Every row gives one point. Examples show where two turns around zero, p and q, send a point. Write where each new point lands after one turn and then the other. Backwards means that the second turn is done in reverse. Each puzzle has new turns, and all numbers are rounded.

Turn p:
[ 1.99 -0.40] => [ 1.75 -1.04]
[-1.24 -0.33] => [-1.28  0.10]
[ 0.39 -0.04] => [ 0.35 -0.17]
[-2.13  2.24] => [-1.27  2.82]
[ 0.99 -1.47] => [ 0.45 -1.71]
Turn q:
[1.96 0.00] => [1.07 1.64]
[ 0.19 -1.15] => [ 1.07 -0.47]
[-2.15  1.15] => [-2.14 -1.17]
Where do these land?
q, then p: [-0.99  0.22] => [-0.92 -0.43]
q, then p backwards: [-0.50 -1.55] => [ 1.39 -0.86]
p, then q: [2.51 1.90] => [0.83 3.04]
q, then p: [-1.01 -0.57] => [-0.45 -1.07]

Turn p:
[0.15 1.08 0.12] => [ 0.27  1.04 -0.22]
[-0.29  1.14  1.92] => [0.02 1.68 1.49]
[-0.03  2.18 -0.51] => [ 0.14  1.92 -1.15]
[-1.10 -3.42 -0.89] => [-1.52 -3.36  0.27]
[ 1.26 -0.98 -0.63] => [ 1.09 -1.27 -0.38]
Turn q:
[-1.76 -1.95  0.00] => [-1.82 -1.82  0.53]
[-0.51  1.93 -0.10] => [-0.35  1.58 -1.17]
[1.58 1.62 0.10] => [ 1.60  1.57 -0.32]
[-0.50  1.95 -0.24] => [-0.30  1.53 -1.29]
[ 1.02 -1.67  1.85] => [ 0.41 -0.45  2.62]
[ 0.18 -1.88 -1.60] => [ 0.46 -2.41 -0.35]
Where do these land?
q, then p: [-1.31  2.48  0.12] => [-1.05  1.71 -1.96]
q, then p: [ 1.32  1.00 -2.13] => [ 1.66 -0.90 -1.92]
p, then q: [-0.11 -0.14  1.15] => [-0.29  0.76  0.84]
q, then p: [-0.80 -1.03  0.82] => [-0.99 -0.09  1.17]
p, then q: [ 0.85 -2.64  1.87] => [-0.05 -0.47  3.31]
q, then p: [ 0.05  0.33 -1.83] => [ 0.31 -1.15 -1.43]
